Each row is a point. The points of each table are mixes of a few directions, plus a little noise. How many directions does each table use, and how many do they share? Where both have some left over, give the other angles between the two spaces (their principal angles), to ten degrees, smallest first.
In the rows, zero is written as 128.

First (6 x 3):
[[ 64  96 114]
 [113 120 125]
 [162 145 136]
 [247 188 154]
 [ 85 107 119]
 [ 96 112 121]]
Second:
[[ 98  93 158]
 [ 87 136 177]
 [102 170 161]
 [164  88  86]
 [164 128  90]
 [169  66  74]
 [113 212 151]]
Directions: first 1, second 2, shared 0; angles 50

First (10 x 8):
[[201 128 124 140  86 127 179 192]
 [ 66  76 193  63 195  88 137   7]
 [102 156  89 150 126 144  75 151]
 [139 133 126 137 119 135 135 139]
 [ 15 128 139 110 195 131  57  23]
 [109 145 138 161 127 167 126  90]
 [164 143 104 146  99 134 133 184]
 [187 107 152 116 105 113 191 152]
 [179 112 143 118 107 114 179 155]
 [119 155  75 138 119 128  72 188]]
Second:
[[162 136 135 117 110 162 160 161]
 [117 157  92 144 119 151  88 165]
 [ 74 132 145 114 161 157 106  69]
 [ 59 127 127 131 165 116  77  61]
 [151 134 110 140 110 119 128 165]
 [ 47 146 131 120 169 168  73  64]
 [184  98 116 153 101  38 155 166]
 [186  96 106 161  96  19 150 173]
 [170 128 189  74 118 222 215 128]]
Directions: first 3, second 3, shared 2; angles 60

First (8 x 12):
[[127 129 132 128 129 130 131 128 129 128 128 127]
 [ 99 140 183 144 149 172 164 140 142 138 152 111]
 [123 130 138 130 132 134 133 130 131 130 133 126]
 [124 130 136 131 132 134 134 131 130 130 132 125]
 [164 113  63 109 102  76  88 115 112 118  99 147]
 [100 139 180 142 149 168 162 141 141 137 150 113]
 [ 97 141 187 145 151 174 166 141 142 137 153 110]
 [193 101   7  94  79  33  50 104  98 108  76 163]]
Second (8 x 12):
[[112 134  69 161 143 120 133 149 149 167 115 119]
 [147  80 136 186 106  70 166 194 105 123 129 115]
 [150 119 138  74 104 120  85  81 100  85 115 156]
 [162  95 144 152 101  82 149 168 106 112 135 120]
 [ 99 165 159 117 155 191 123  80 170 114 165 123]
 [125 186  80  84 154 164 123 131 145 210 101 116]
 [ 91 105 170 142 136 145 140 127 114 105 127 138]
 [135 137 127 106 124 137 105  93 135 107 136 137]]
Directions: first 1, second 5, shared 1

First, 9 rows:
[[183 136 161  84  95 117 147 158 139  92 112 209 125 110 125 123 129 127
  142 148]
 [132 129 131 124 125 127 130 130 129 125 127 135 128 126 128 128 128 128
  129 130]
 [ 45 116  79 194 178 144 100  83 112 182 152   7 133 155 134 136 128 129
  107  99]
 [143 130 137 116 119 125 133 136 131 118 124 150 127 123 127 127 128 128
  132 133]
 [113 126 119 140 137 131 123 120 125 138 132 106 129 133 129 129 128 128
  124 123]
 [ 65 119  91 178 165 140 107  94 116 169 146  37 131 148 132 134 127 129
  112 106]
 [151 131 142 110 114 123 136 140 133 113 122 161 127 121 127 126 128 128
  134 136]
 [181 135 159  87  96 118 146 157 138  94 113 204 125 111 125 123 128 127
  141 146]
 [139 129 134 120 122 126 131 134 130 121 125 144 127 124 127 127 128 128
  130 132]]
Second:
[[160 179 175 116  96 103 100 184 105  84  97 156 100 119 112 118  95 130
  143 135]
 [ 95  75  80 140 161 153 156  72 152 174 160  99 156 136 144 139 162 126
  112 121]
 [158 175 171 116  99 105 103 178 108  88 101 153 104 120 114 119  98 130
  142 134]
 [122 120 121 130 133 132 133 119 132 136 132 124 132 130 130 130 133 127
  125 127]
 [ 92  73  78 141 163 154 158  69 151 175 161  98 157 137 144 139 164 125
  112 120]
 [ 96  78  81 141 159 152 156  74 150 172 159 101 155 136 143 138 161 126
  113 121]
 [146 155 152 122 112 115 113 157 117 105 112 143 114 124 119 123 111 128
  135 132]
 [146 155 153 122 111 115 113 157 116 104 112 143 114 123 119 122 111 130
  136 131]
 [137 142 141 126 119 122 121 142 123 116 120 136 121 127 123 126 118 128
  133 130]]
Directions: first 1, second 1, shared 0; angles 50

First (11 x 32):
[[161 137 135 148 160  89 138 153 138 111 123 130 137 122 148 113 142 151
  166 104 139 110 153 143 139 116 144 132 123 122 122 120]
 [149 125 126 136 142 104 129 143 144 106 119 136 139 117 144 124 150 172
  161 120 151 105 151 144 139 112 144 142 123 129 113 118]
 [106 117 117 112 105 154 116 112 128 131 129 131 128 130 120 144 119 132
  106 146 134 130 118 126 123 131 120 132 134 138 121 132]
 [ 88 115 152  98  87 173 134  89 113 161 126 131  92 123  72 125 159  62
   94 152  70 187  77  77 107 152 101 112 108 106 169 125]
 [171 149 154 159 177  76 155 160 127 126 128 122 126 125 142  94 148 110
  170  89 109 128 146 127 135 124 142 115 116 105 147 121]
 [110 112 109 112 102 149 110 115 138 116 122 137 136 124 129 150 126 167
  118 151 155 113 129 139 130 121 128 145 134 146 106 126]
 [145 139 112 145 149 109 124 147 131 116 133 122 147 136 159 131  98 152
  135 116 156  99 151 154 137 119 139 133 143 141 108 135]
 [128 124 121 126 125 128 122 128 135 119 124 132 134 124 134 134 131 151
  133 132 142 117 135 137 133 122 133 136 130 134 117 126]
 [128 113 105 120 115 130 110 128 147 100 118 142 146 118 143 148 134 197
  139 143 174  95 148 153 139 110 139 153 133 148  94 121]
 [ 96 141 155 119 116 161 144 104  93 182 148 109  92 146  83 114 108   7
   77 130  51 195  75  76 102 166  96  89 123 104 184 144]
 [123 137 121 132 132 134 126 129 118 139 139 117 131 143 136 132  92 108
  107 126 126 129 124 130 125 135 123 120 141 134 128 140]]
Second, 8 rows:
[[137 123 146 128 130 115 140 131 138 122 115 137 118 110 118 118 176 135
  154 124 116 135 128 118 132 122 136 132 106 112 138 113]
 [108 115 112 109 103 162  99  99 113 132 144 130 131 142 112 130  89 126
   95 150 141 134 116 127 112 137  97 124 158 149 120 136]
 [137 168 100 163 166 109 140 170 122 140 143  93 154 161 188 154  38 107
   99 102 145  92 148 162 144 134 153 119 148 143 110 162]
 [103  98 125  95  87 169  95  82 115 127 138 145 119 128  86 119 129 134
  108 162 134 148 107 112 105 133  88 128 149 143 127 121]
 [146 150 133 153 159  96 154 162 139 129 120 116 133 127 158 133 133 123
  145 102 123 113 143 139 146 124 158 128 110 115 129 132]
 [126 119 134 119 119 133 125 118 129 126 125 136 123 121 114 122 147 133
  134 134 124 135 123 121 124 127 122 130 124 125 132 121]
 [150 163 124 165 173  87 159 177 138 132 124 104 141 136 179 142 104 117
  137  93 128 102 151 150 152 125 168 126 116 119 124 142]
 [117  88 153  92  88 151 112  84 132 117 116 162 103  98  67 104 208 148
  151 156 113 163 106  95 110 123 100 137 113 117 144  96]]
Directions: first 3, second 2, shared 1; angles 30

First:
[[180 179 110 151 143 101  97  86 114 189 134  65 238 126 117  80 126 157
  218 146  64  59 143  76 161  85 138  23  97  80 107 186]
 [111 103 112 137 115 148 140 134 132 141 121 142 121 147 107 130 154 140
  123 126 135 162 130 119 141 133 129 159 105 134 108 140]
 [141  73 174 121 146 120  75 174 224  98 240 160  76 148 163 123 158 198
  169 171 148 120  82 114 167  73  85 140 145 188 158 109]
 [111  90 143 163  35 122 114 178 162 125 106 134  61  77 213 161  95 124
  148 104  67 133 189 131  99 110 118  98 169 123 100 113]
 [136  97 108  67 177 227 144  93  83 121 126 113 113 123  62 133 155 123
   91 130 249 149  35 197 184 147 117 210 133 136 156 170]
 [140 109 132 134 136 110 125 137 169 134 151 142 159 163 132 117 171 166
  162 130  83 140 130  80 147 125 108 101  93 136 130 131]
 [ 85 162 119 156  86 115 149 132  84 123  75 136  84  99 132 148  71  68
   69 112 142 137 179 160  67 149 168 163 157 117  99 101]
 [107 210 135 136 203  40 152 108 117 110 145 164 183 197  81 103 129 105
   78 145 127 129 142  88  74 160 162 140  86 145 147  70]
 [138 134 119  91 111 172 158 109  66 116  54  98 119  72 145 158  93  67
   94  84 143 122 122 188 111 171 126 118 167  93 145 135]]
Second:
[[119 150 108 105 160 160 101 109  88 103  46 137 147  94 128 124 187 109
  146 184 160 125 122 156  98 217 101  93 121  86 175 136]
 [130 154 150 163 125 100 146 119 135 159 203 131 132 147 153 142  38 145
   75 111 127  93 112 119 140  40 160 165 178 168 114 146]
 [114 115  95 116 151 151 115 163 159 114  85 151 154 124  51 123 214 117
  196 141 136 194 142 134  97 175  97  90  68 149 161  83]
 [115 139 154 146 129  75 153 133 138 157 179 110  98 165 163 144  46 147
   79  72 110 111 118 131 146  83 162 172 140 147 105 136]
 [101 129 113  94 162 128 114 138 115 108  43 119 114 124 120 129 191 115
  158 127 136 158 133 162 106 239 106 106  72  88 162 113]
 [144 157 160 160 112 106 143  93 108 154 202 123 125 135 191 137  20 143
   52 126 128  59 106 118 151  39 164 170 208 140 102 172]
 [136  99  88 108 126 185 105 149 147  96  71 154 163  99  50 108 247 108
  213 172 138 188 150 119 104 180  84  73  80 127 153  92]
 [166  83 156 134  57 118 147 118 136 133 192  98  90 139 167 115  83 141
  104  88  87  99 140  87 180  53 151 158 158 117  51 146]]
Directions: first 6, second 4, shared 0; angles 40, 50, 50, 70

First, 11 rows:
[[112 123 109 152 129 123 142 126 124 129 129 140 123 154 126 117 138 138
  123 108 163 118 182 135 121 124 133 139 121 108 131 154]
 [145 101 154 126 136 127 110 115 114 113 127 145 122 128 120 113 137 113
  132 157 134 131 123 142 139 124 133 138 131 157 121 132]
 [ 97 140  98 148 131 120 146 131 132 137 133 130 129 142 132 111 136 135
  124  97 162 112 180 129 115 121 129 135 123  93 133 142]
 [151 141 117 126 103 145 150 143 135 138 118 111 124 149 128 197 106 167
  120 111  91 147 103 111 125 150 123 110 122 127 134 141]
 [125 161 129  98 125 131 123 141 147 141 130  97 142  87 139 141 111 121
  133 128  83 132  67 108 126 132 117 106 136 123 131  84]
 [109 126 122 137 138 119 126 123 126 127 133 136 129 127 129  96 140 116
  129 124 155 115 157 135 125 117 131 138 128 118 128 130]
 [165 125 126 132 101 148 148 138 126 131 114 121 118 162 122 204 108 171
  118 119  94 152 108 116 130 153 126 115 120 140 132 155]
 [130 152 110 125 111 137 148 143 140 142 124 107 130 133 133 172 110 154
  122 105 101 136 111 110 121 141 121 111 124 112 135 128]
 [180  51 184 139 137 132  96  97  89  89 120 179 105 159 104 113 149 113
  131 190 150 142 140 164 154 127 144 158 128 199 113 167]
 [ 84 137 101 148 142 112 136 125 130 133 138 136 132 131 133  78 146 116
  128 103 178 103 191 136 116 110 131 142 126  91 131 134]
 [109 152 158  78 156 115  84 126 144 129 142 106 153  36 142  66 128  64
  149 166  96 117  47 121 135 109 118 116 150 140 121  41]]
Second (11 x 32):
[[ 98 155  87 145 121 125 157 140 140 145 130 117 131 144 135 136 125 149
  121  83 145 117 168 118 111 128 126 124 121  84 138 140]
 [136 121 139 123 130 129 120 125 125 123 127 131 127 124 126 126 129 122
  130 140 123 131 117 131 133 128 129 129 130 140 125 125]
 [109 145 102 139 123 126 147 136 136 139 129 121 130 138 133 133 126 142
  123  99 139 121 154 122 117 128 126 125 123  99 134 136]
 [175  85 193 100 139 132  82 109 109 101 124 146 123 103 116 115 132  94
  140 200 100 145  64 144 155 127 132 134 140 199 113 108]
 [ 96 157  83 147 120 125 160 141 141 147 131 116 131 145 136 137 125 151
  120  79 147 116 172 117 110 128 125 124 120  79 138 142]
 [112 142 107 137 124 126 143 134 134 137 129 122 130 136 132 132 126 139
  124 104 137 122 149 123 119 128 127 126 124 105 133 135]
 [104 150  95 142 122 126 152 138 138 142 130 119 130 141 134 135 126 145
  122  92 142 119 161 120 114 128 126 125 122  92 136 138]
 [116 139 112 135 125 127 140 133 133 135 129 123 129 134 131 131 127 137
  125 110 135 123 144 124 121 128 127 126 125 110 132 133]
 [110 144 104 138 124 126 146 135 135 138 129 121 130 137 132 133 126 141
  123 101 138 122 152 122 118 128 127 126 124 101 134 136]
 [208  56 237  81 147 136  50  95  96  82 121 158 120  86 108 106 135  70
  148 249  81 157  19 155 173 127 135 139 148 248 103  95]
 [144 114 149 119 132 129 113 122 122 119 127 134 126 120 124 124 130 117
  132 151 119 134 107 133 137 128 129 130 132 151 123 122]]
Directions: first 3, second 1, shared 1

First:
[[117 156 102 105 123 137 110 146  76 112 115 174 108 120 107 113 114  94
  149 170 132 102 118 136 107 102 103  77 119 136 123 118]
 [154  65 189 181 140 106 172  87 249 164 162  20 173 144 174 165 162 206
   79  33 122 189 152 110 175 188 187 245 147 108 139 154]
 [140 100 155 152 133 117 147 111 182 144 143  80 148 136 149 145 143 163
  106  86 125 156 138 121 150 154 154 180 137 119 132 138]
 [108 175  83  89 120 145  93 158  40 101 105 206  93 114  94 101 103  70
  164 197 134  83 111 140  93  84  84  42 114 143 120 109]
 [142  94 162 157 136 116 152 106 194 147 146  69 153 136 153 149 147 171
  100  77 124 161 140 118 155 162 161 191 138 116 134 142]
 [128 128 128 128 129 128 128 128 129 129 128 127 128 128 129 128 128 129
  128 128 129 128 128 129 129 128 127 129 129 128 128 128]
 [118 149 107 110 124 135 113 142  88 116 117 163 112 123 113 115 117 102
  143 160 130 107 119 133 110 107 109  90 122 135 123 120]
 [115 160  97 102 122 139 107 149  69 110 113 181 105 118 105 109 113  90
  153 174 131  99 117 137 104  97 101  69 118 137 122 116]]
Second:
[[143  77 201 186 133  91 168  91 247 164 168  17 175 142 193 174 165 196
   77  35 117 190 155 116 182 180 190 243 151 103 122 146]
 [115 141 136 129 123 115 122 134 121 127 132 129 124 125 142 133 131 114
  130 134 126 123 129 133 133 116 128 120 128 124 114 123]
 [176  97  70 101 150 188 136 119 113 122  97 158 123 142  52  91 108 160
  142 135 143 122 114 109  96 155 112 118 115 154 185 143]
 [ 82 180 134 118 107 101 102 154  78 113 130 162 108 110 153 133 122  69
  143 171 122 100 124 150 127  80 109  76 126 120  84 107]
 [ 79 151 204 166 106  56 128 133 165 142 167  78 141 116 221 174 155 105
  104 105 111 145 147 147 173 107 155 158 145  96  63 116]
 [134 142  88 101 131 155 114 140  82 113 106 176 110 126  88 102 111 111
  150 165 134 103 115 128 100 115 102  82 117 144 144 124]
 [ 73 190 136 116 104  95  95 160  67 112 132 170 103 107 158 135 123  56
  148 182 122  95 124 153 125  70 104  63 126 119  75 101]
 [164  86 123 138 144 150 149 106 170 139 124  99 145 141 107 123 132 175
  117  93 132 150 131 111 131 168 144 171 130 134 163 145]
 [170  90 102 123 147 167 143 110 147 132 115 122 136 143  83 109 123 171
  126 109 136 139 124 110 115 165 133 151 123 143 175 146]
 [143 128  87 102 135 161 119 132  93 118 107 165 116 128  82 102 110 124
  146 152 136 112 116 122 101 125 106  96 118 144 152 129]]
Directions: first 1, second 2, shared 1

First, 9 rows:
[[121 187 119 154 108 115 107 186 182 152 181 122 127 149 151  70  74 131
  132 139 135 154 120  70 184 127  96 171 122 132 105 180]
 [107  75  75  74 134 188  92 116 147 144  99 143 128 164 112  76 140 102
  135 111 168 158 138 158 110 124 142 149 150 138 125  85]
 [139 174 187 157 106  75 184 148 113 123 170 104 132 102 154 191  92 147
  110 142  80 104 118  98 161 120 138  67  77 110  93 191]
 [130  91 108 138 133 154  44  81 117 133  64 167 120 133  85 110 183 138
  127 151 182 148 167 172  72 165 115 163 185 155 170  60]
 [144 135 133  76 155 175 186 114 176 123 144 123 123 166 154 170 144 157
  146  52 112  93 118  70 224  40 141 104 122  96 133 186]
 [154 191 167 213 138  63 135 141 113 107 151 120 125  82 135 144 130 155
  136 159  98 102 115  95 130 151  90 163 136 132 164 144]
 [110 107 110 127 135 121 184 151 108 142 138  94 137  92 138  95  81  66
  156 155  91 139  93 151  72 141 173 115  89 144  76 105]
 [150 123 155 153 117 153  38  63 151 152  66 180 108 142  87 175 187 195
  116 152 192 136 191 131 131 136 119 117 178 150 155 119]
 [ 95  67  97  60 127 112 183 152  43  77 142 103 155 121 140 115 124  59
   93  95  94 118  95 203  70 147 136 105  93  91 133  80]]
Second:
[[140 158 115 143 130  93 142 135 104 131 148  95 110 121 161  98  80 111
  170 135  88 154 134 102 119 133 144 136 123 107 103 134]
 [114 125 106  73 130 239 135 127 241 152 124 180  91 143 112 110 211 117
  166 102 173 148 118  85 209  75 100 140  96 200  96 129]
 [175 148 121 142 201 105 226  94  79  79 126  89  95  76 167 143 160 107
  229  94  36 101  98  95 113  95 148 153 128 106 159 102]
 [117 109 145 127 106 116  94 129 110 123 120 141 153 142 108 154 129 148
   66 133 156 114 141 163 117 148 118 108 138 116 148 131]
 [116 121 104  71 111 153 111 126 126 108 135 148 106 155 134 114 168 114
  123  94 143 153 146 130 156 122  97 128 116 122 127 113]
 [133 124 200 184  89  26  80 122  37 112 122 114 185 131 111 217  74 192
    7 162 134  81 161 188  79 184 135  68 159  63 172 161]
 [100  92  80  93 143 209 123 144 198 153 114 154 129 138 103  63 159  89
  150 122 169 146  99 136 131 114 122 172 124 185 116  94]
 [130 147 153 192 115  83 113 146 129 167 134 103 154 118 127 126  44 145
  112 181 124 126 128 125 100 153 161 118 138 125 104 161]]
Directions: first 6, second 5, shared 3; angles 40, 60

First, 11 rows:
[[177 159 132 175 122 117 172 176 115 169 115  70 139 105  84 109 115 202
  145 141 176 159 134 144  58 172 167 158 186  93 125  80]
 [132 143 136 136 126 125 133  86 116 127 136 143 136 130 145 116 122 118
   97 138 114  84 141 119 135 107  78 109 108 130 143 146]
 [108 113 121 125 127 136 127  77 122 112 137 154 149 107 139 126 133 110
   98 147 101 120 144 109 133 110  78 112  81 132 160 147]
 [106  87 103 141 116 147 152  84 114 133 130 141 177  84  94 140 135 137
  119 148 112 141 164 112  97 141  86 133  96 117 168 130]
 [120 125 134 114 135 126 110 147 144 106 131 123 117 111 141 121 132 132
  132 137 129 178 110 123 140 131 158 139 112 129 126 125]
 [117 111 118 127 123 135 133  93 121 126 132 150 143 129 128 136 132 111
  117 130 112 102 143 122 130 119  89 117 110 131 142 141]
 [141 143 131 154 123 126 149 105 115 131 130 119 152  87 120 106 123 161
  100 159 131 142 145 114  98 133 102 128 109 111 158 122]
 [143 145 137  95 134 115  98 192 142 146 118 129  66 235 147 152 124  83
  175  60 145  63  89 171 177 112 187 121 206 156  46 130]
 [150 132 116 122 119 122 137 161 119 177 118 127 106 223 105 164 122 100
  174  68 147  35 126 171 135 130 146 124 218 140  71 121]
 [132 135 138 126 134 125 120 150 138 114 128 113 120 110 136 117 127 142
  130 137 135 169 114 124 129 135 155 137 125 124 126 121]
 [ 91 114 143  90 144 131  79 135 161  66 136 141 108  89 173 119 141 113
  116 147 106 214  95 105 174 116 156 132  61 141 140 143]]
Second, 10 rows:
[[119 140 160 127 134 119 126 132 144 139 141 113 123 169 121 159 127 149
  150 136 127 136 108 130 108 124 115 113 160 126 125 110]
 [108 130 157 124 134 123 123 117 145 128 143 121 131 154 126 158 130 145
  141 145 117 145 113 122 111 121 103 111 138 128 138 116]
 [196 111   9 143 106 153 146 158  62 115  68 163 123   7 143   8 124  54
   67  69 161  68 193 144 200 154 214 194  66 131 103 183]
 [121 144 164 128 134 116 126 137 145 143 142 109 120 178 119 163 126 154
  155 135 130 134 105 134 104 125 117 112 170 126 120 105]
 [107 114 130 122 129 133 123 102 133 112 136 140 141 112 133 133 133 125
  117 144 111 146 131 113 130 121 104 121  96 130 150 135]
 [ 77  94 134 113 132 141 114  66 142  90 148 155 158  91 141 141 141 123
  103 168  87 173 135  93 131 112  71 110  54 133 180 145]
 [143 154 154 134 131 114 132 159 136 155 131 102 111 182 116 150 121 150
  159 118 146 115 107 146 108 131 142 122 190 124 102 103]
 [146 151 145 134 130 116 133 160 132 153 127 106 112 171 118 141 121 144
  153 115 147 112 112 146 114 133 146 127 182 125 102 109]
 [104 126 155 122 133 125 121 110 145 124 145 126 134 147 127 156 131 143
  136 148 113 149 115 118 113 119  99 110 127 128 143 119]
 [159 118  71 134 117 141 136 140  97 121 100 146 127  69 135  71 126  92
   98 101 143 101 160 135 163 140 167 159  96 129 117 155]]
Directions: first 4, second 2, shared 1; angles 90

First (9 x 32):
[[126 133 170 152 124 140 127 122 119 141 134 131 114 113 132 125 147 142
  129 123 117 135  95 125 120 103 133 135 106 138 129 116]
 [135 109  24  72 138 102 127 144 153  93 113 118 168 166 117 135  85  92
  124 136 158 107 208 138 151 192 113 109 179 103 125 161]
 [120 147 249 194 116 161 130 107 101 168 146 139  83  86 142 120 180 171
  134 119  94 149  35 117 102  56 145 151  69 156 132  90]
 [133 117  51  86 135 108 127 140 146 103 118 123 158 155 118 133  94 100
  125 134 150 113 188 136 145 176 120 113 166 111 126 152]
 [130 123 105 115 131 121 129 133 133 120 125 124 136 138 127 130 118 118
  127 130 135 124 147 130 133 142 124 124 140 122 126 137]
 [129 128 114 121 130 124 127 131 131 125 125 127 134 133 127 129 121 122
  128 130 131 126 140 129 131 136 127 126 134 125 127 132]
 [132 119  74  96 132 115 127 136 141 109 121 124 149 147 122 132 104 109
  126 133 144 119 172 133 140 159 120 119 156 116 126 145]
 [126 135 169 150 125 138 129 121 118 141 135 132 112 114 135 126 146 144
  130 126 115 135  96 123 120 104 133 136 109 137 130 115]
 [123 139 199 168 123 148 128 116 111 153 139 134 102 105 136 123 159 152
  131 123 109 140  75 121 113  85 139 140  94 144 129 106]]
Second:
[[125 136 114 143 133 126 153  93 125 166 163 133 130 159 126  95 135 146
  165 149 121 137 126  88 107 122 118 162 159 105 124  99]
 [132 115 173 138 136 136 122 145 119 135 120 120 116  82 138 150 139 123
  100 112 129 138 109 151 141 107 138 117  81 159 100 139]
 [109 164 159 128 110 121  85 148 122  72 111 130  96  92 132 132 105 118
  122 122 122 125 111 171 126 144 137 124 116 149 175 149]
 [151  94  90 106 125 139 144 139 146 126 101 131 166 166 118 152 146 126
  105 114 138 106 152 115 143 124 127  88 131 112 119 127]
 [137 119  82 113 138 118 144 122 140 136 134 125 151 155 130 127 121 118
  131 131 144 122 160 118 132 139 122 121 151 114 112 128]
 [132  77 131 129 161 135 161 120 111 202 154 110 137 106 115 117 133 134
  135 147 120 161 137 100 144 129 115 170 117 128  50 130]
 [123 117  61  90 127 115 128 133 135 111 122 125 149 159 102 115  95 117
  146 149 129 121 174 117 137 182 112 141 177  98 141 145]
 [136 190 167 182 147 106 136  96 138 144 173 130 104 109 206 133 147 114
  121 100 170 132 102 157 100  60 150 102  98 168 104  98]
 [116 139 147 108  76 148  79 164 129  44  64 146 117 134  92 143 126 141
  115 118  96  98 103 146 130 151 135 101 127 118 226 144]
 [120 129 155 142 126 136 129 120 115 144 138 129 114 116 121 115 134 143
  141 138 111 140 107 117 121 123 126 153 123 128 129 120]]
Directions: first 1, second 5, shared 1

First, 10 rows:
[[125 106 121 132  82 190 116 144  73  72 125 114 169 148 117 199 122 133
  144 132 152 124 187 119 165  88  62  56 106 170 154 156]
 [114  94 106 101  75 190 124 115  75  98 170 132 144 111 155 156 102 157
   96 136 103 129 199 117 142  96  77  67 106 142 165 154]
 [132 133 103 103 164  67 151 126 176 170  97 145  80 115  95 101 113  90
  113 113 124 134  79 130 112 143 187 147 151 115 109  95]
 [147  90 130 157  92 156 176  93 172  79 191  60 216  71 144  65 109 169
  110 185 199  67 142 156 155 152 157 175 149 114 164 135]
 [132 163 139 124 179  65 120 121 158 189  90 148  65 146 138  97 169  96
  137 119  90 153  55 161 102 156 169 169 144 102  81 122]
 [ 81 172 145 132 191  70 122 147 155 153 104 163  68 159 107 102 108 119
  150  93 120 145  73  91  89 154 198 199 159  97 115  97]
 [157 115 128 136 104 160 113 149  99 111 114 125 163 133 107 182 139 126
  139 117 141 128 168 116 148  99  66  69  92 164 127 129]
 [135 125 122 121 133 113 139 117 146 142 128 125 118 117 131 109 132 120
  118 138 125 126 111 143 128 136 146 138 136 121 122 125]
 [147 154 155 143 163  98 111 136 148 172 133 151 122 118 133  98 144 143
  127 104 102 134 110 105  92 149 134 169 110 108 100  93]
 [107 126 134 130  99 171 107 127  77  93 127 118 132 162 153 169 144 133
  147 142 123 137 153 146 151 107  87  92 124 146 141 175]]
Second, 11 rows:
[[117 137 131 130 151 110 129 150 142 135 125 150 121 121 100 124  97 132
  129  97 133 126 126  84 107 130 146 142 128 122 129  94]
 [186 126 163 182 158 100 148 152 202 144 140 113 200  60 101  71 116 148
  136 107 181  75  97 104 110 158 147 169 118 112 106  72]
 [147 115 126 135 103 146 134 112 121 112 111  91 143 136 151 140 167 105
  143 165 144 119 109 197 165 124 109  97 139 143 120 176]
 [168 101 113 115  59 178 129  51  93 115 156  63 151 145 210 129 224 128
  106 228 108 139 154 249 182 129  80 112 120 142 131 211]
 [108 132 134 112 108 158 103 106  84 135 169 144 111 137 182 126 141 163
  106 138  69 151 168 125 115 123  98 129 109 117 139 151]
 [ 96 135  93  93 144 102 136 134 127 128 107 152  82 160  76 153  97 108
  117 110 128 157 143  86 119 120 162 141 139 135 144  97]
 [119 133 141 147 147 117 130 166 140 119  91 134 129 124 103 141 105 104
  163  98 157 109  87 122 131 121 136  99 145 134 116 129]
 [ 61 140 143 118 116 166  90 150  54 110 107 159  76 167 175 178 119 118
  160 106  78 148 119 140 132  94  88  52 139 135 131 197]
 [155 127 174 161 113 160 107 114 120 144 190 123 175  82 202  81 153 189
  115 138  93 107 145 137 110 143  86 142  96 104 118 142]
 [145 129 112 127 154  89 152 136 175 138 120 130 137 115  68 113 104 121
  117 114 163 122 126  89 116 142 170 170 130 126 129  68]
 [105 134  78  89 155  81 152 137 152 129  92 148  83 160  39 153  87  93
  116 108 154 155 136  76 121 125 186 156 146 139 144  71]]
Directions: first 6, second 4, shared 3; angles 60
